Every row gives one point. To make a cloud, some directions were put in groups of two or more. Within a group, all points are equally far from the middle, so they leave a hole (a ring in 2 directions, a hollow ball in 3). The other directions are filled evenly. Then the cloud was stretched, turned, moved and blurred a little. How many holes are there, and how many directions does each take, smallest first?

Cloud (20 x 3):
[[ 27  33 -55]
 [-38  -3  40]
 [ 33  -1  38]
 [ 32 -20  30]
 [-28  13  20]
 [-11   9 -27]
 [  0  26 -35]
 [ -2 -15 -23]
 [ -6  26  30]
 [ 17  38 -50]
 [ 11  39 -45]
 [-24   9  38]
 [  6   7  50]
 [ 26 -30  32]
 [ 13 -41  10]
 [ 25   5  44]
 [ 21 -31  42]
 [ 36 -18   3]
 [-13 -24  71]
 [-18  20 -12]]
Holes: 1 (2)

Cloud (27 x 4):
[[-40 -10 -48 -13]
 [-17  10  70 -27]
 [ 11   0  22 -25]
 [-35 -34 -13  22]
 [ -1   2  16 -20]
 [-34  49   4 -18]
 [-67  10  17  21]
 [  9  -3   2  19]
 [ 15  32   4  37]
 [ -9  45   7 -49]
 [ 16   4   4  36]
 [-24  14  32  51]
 [  8   4 -52 -14]
 [  6 -30   7  32]
 [-31  15   5 -35]
 [ -1  33  19 -45]
 [  8   1  11 -50]
 [-33  16 -76 -27]
 [-21  35  15  -6]
 [-21  35 -40  -5]
 [-28  -2  22 -40]
 [-33   4 -48 -10]
 [  3   8  38  40]
 [-55  38  54  43]
 [ -8   2 -24 -15]
 [-61   7  12  48]
 [-16 -29   0  -8]]
Holes: 0

Cloud (46 x 6):
[[  0 -72  -4  17  -7  27]
 [ 22  25 -26  23   4 -24]
 [ 36  32 -28  -2  -7  -8]
 [ 31 -37   4   2 -29  50]
 [ 12 -62 -21  -4 -16  -9]
 [ -9  -4 -59  20  51   8]
 [-61  -6 -26  -4  12 -24]
 [-46 -58  10  -1  24  17]
 [  7  56 -32 -13  28  21]
 [-42  16  -4 -17  22 -60]
 [-28  15 -16  54  21  31]
 [  7  -6  24  46  -5 -13]
 [ -5 -39  15 -34  40 -25]
 [-34  33 -24 -36  45 -32]
 [-16  -2 -17  37 -27 -19]
 [  9  39 -27 -57   7 -17]
 [-35   9 -42  25  56 -22]
 [ -8  63  -3   9  -6  -5]
 [-31 -18 -26  23 -18 -28]
 [ -9  58 -16  18  29  24]
 [-43  -5  20 -17  58   4]
 [  6  22 -32 -68   1 -16]
 [ 10  22 -27 -45 -38  15]
 [-26   5 -21  41 -14 -25]
 [ 25   8  27  15  21  29]
 [ 13  40  27  -9 -11 -18]
 [-19 -24 -61 -30   7 -25]
 [-30 -72   8   8  10  16]
 [  2  66 -13  -5   8  -8]
 [ -3 -38  27 -53 -17  28]
 [-15   0  42 -10   4  44]
 [ 26  -3 -32   7  30  60]
 [-18 -27 -47   3  63   9]
 [ 29  18 -36 -28 -37  16]
 [  1 -28  26  43 -19  10]
 [-58  26 -10 -16  39 -26]
 [ 25 -14   5 -49  19  47]
 [-22  52  -9   1 -11  19]
 [-33  10   0 -29   7  48]
 [ 30  -7   7  24  29  33]
 [ -9  30  18 -11  42  35]
 [-40 -23  -5  51  36  21]
 [ 32  18  23 -28   1  -2]
 [-21 -25 -56   2 -12 -13]
 [ -7 -61 -34  13  20  45]
 [-15 -22 -56   8 -16  -9]]
Holes: 3 (2, 2, 2)

Cloud (83 x 8):
[[-30  41 -57  -7  11 -46  -3   5]
 [-15  27 -15 -33 -25  54  -2  34]
 [  0  13 -18 -46   3  54 -12  24]
 [-10   6  19   9 -57  36 -17  55]
 [ 28   5  -4  28 -61  23  21 -12]
 [ 33   8  -8   0  22  22  30   5]
 [-10  20   7 -39 -12  56 -44  40]
 [-24   2  -3 -65 -50   3  -4 -21]
 [ 40   9 -26  39 -35 -22  12  57]
 [-20 -10  18 -37 -62 -15  -3  31]
 [ 37   5 -16  -9  16 -21 -37  61]
 [ 26 -30 -17  11 -15 -18  17   8]
 [-36 -12 -23 -49  -8 -18 -44   6]
 [ -5 -25 -21  -3 -41 -35  10  10]
 [  8  19   2  60  -4 -14 -33  43]
 [ 11  39 -43   1  48 -35 -42 -16]
 [ 23 -20   7  23  -7 -15  -5  70]
 [-14  25  30 -37   2   9 -77  28]
 [ 37  22  -6 -11 -17  14 -30 -11]
 [  7   1  28  16  10 -15  17 -25]
 [ 22  10 -27  29  20  18  27 -67]
 [-11   4 -17  -9 -46  49   8  53]
 [ 25  -7  -1 -24  25  40  24  -3]
 [  9   5  19  10  47  18 -70  33]
 [ 15   0 -32  24 -46  24  29  41]
 [  4  36  -5  35 -23 -28  22  16]
 [ 23 -20  38  18  -4   0 -41  56]
 [ 30  -2 -21  45 -50  22  -8  42]
 [ 28  10   6   3  10  -3  45 -16]
 [-30  -9  -2 -54 -20   9 -60 -10]
 [-12  17  21 -39  -4  30 -70  48]
 [-18 -20  16  17  15  26  27  -6]
 [ 16   7  10  16  16 -67   9   5]
 [ -8   7   3 -51 -31  -1 -72  -8]
 [  3  27 -23  58   2  -1   6  -1]
 [-32 -10  -2 -55 -43  17 -24 -21]
 [  1   7   0 -28  60   0  -4  -2]
 [-17  29   2   7 -26 -29  32 -10]
 [ 10  10 -12  21 -67  61  32   4]
 [-12 -10 -21  30  25 -29  14  17]
 [ 22 -23  28   1 -44  44  29 -34]
 [ 42  16 -38  -6   5 -34 -16   3]
 [ 11  19  26 -52 -13 -34 -45   5]
 [  7 -24   0  -6 -45 -10  36  19]
 [ 12  12 -35  34 -60  -4 -13  36]
 [ 31   7 -16  25 -51   5  36 -15]
 [ 21 -19  28  29  -5  31 -20  55]
 [ 29  -5 -41  48 -22  15   4  26]
 [ 22  31 -14 -22  35 -55 -12  22]
 [ 19   0  19  44  20  38 -26  37]
 [ 31  -1  -5  42 -20  50 -17 -27]
 [-30 -14   5 -72 -35  41   8  -4]
 [ 10 -37  -5  16 -20 -11  -8   1]
 [ -7  26 -10 -67 -35 -19  -5 -13]
 [  7   2 -27  26 -60  26 -11  46]
 [  4 -11  30 -62   2  48  -1 -33]
 [-29  -7  -3   2 -24  27  26 -59]
 [ -8  -2  26   0 -70  17 -26  52]
 [-10   0   8  48 -10  54 -12 -22]
 [ 14  -1 -10  33  21 -34  14  51]
 [ 31  12  -6  22  20  28  41   5]
 [-30  24   8   1 -23 -11 -55  59]
 [ 19  -8 -11   4 -41  13  67 -18]
 [-20  24 -17 -31   0 -21 -45  79]
 [  3  -4 -29  -6  69  11 -28 -16]
 [ 28 -18  37 -10  -8 -30 -39  35]
 [ 17  20  27 -30  12 -19 -14 -20]
 [-33  25  -9 -21  -6  -1 -77  -4]
 [ 29 -33  33   8 -33  31 -28  15]
 [ 43  13  15  12 -28  23   3 -11]
 [ 24  -5 -47  47  27 -17   1   9]
 [ 30 -14  -9  45 -49  11 -36  61]
 [-21   5  12  27 -18 -11 -43  63]
 [  2  19  -7 -38  -9  74 -25  19]
 [ 44  18 -33  27  -2 -44 -33  -4]
 [  0  13 -39  13 -55  44  28   1]
 [ -4  10  12 -31  26 -12 -81  68]
 [  0  38  -1 -20  42 -34 -29 -41]
 [ 12  -1  22 -51 -17  44 -17 -49]
 [ 17 -12  27 -15  28   1 -51  47]
 [  0   9   4 -13 -75 -32  18  13]
 [ -4  40 -10 -50 -40   6 -10  -1]
 [-11  31  -7  39 -16  -9   5  -9]]
Holes: 3 (2, 2, 3)
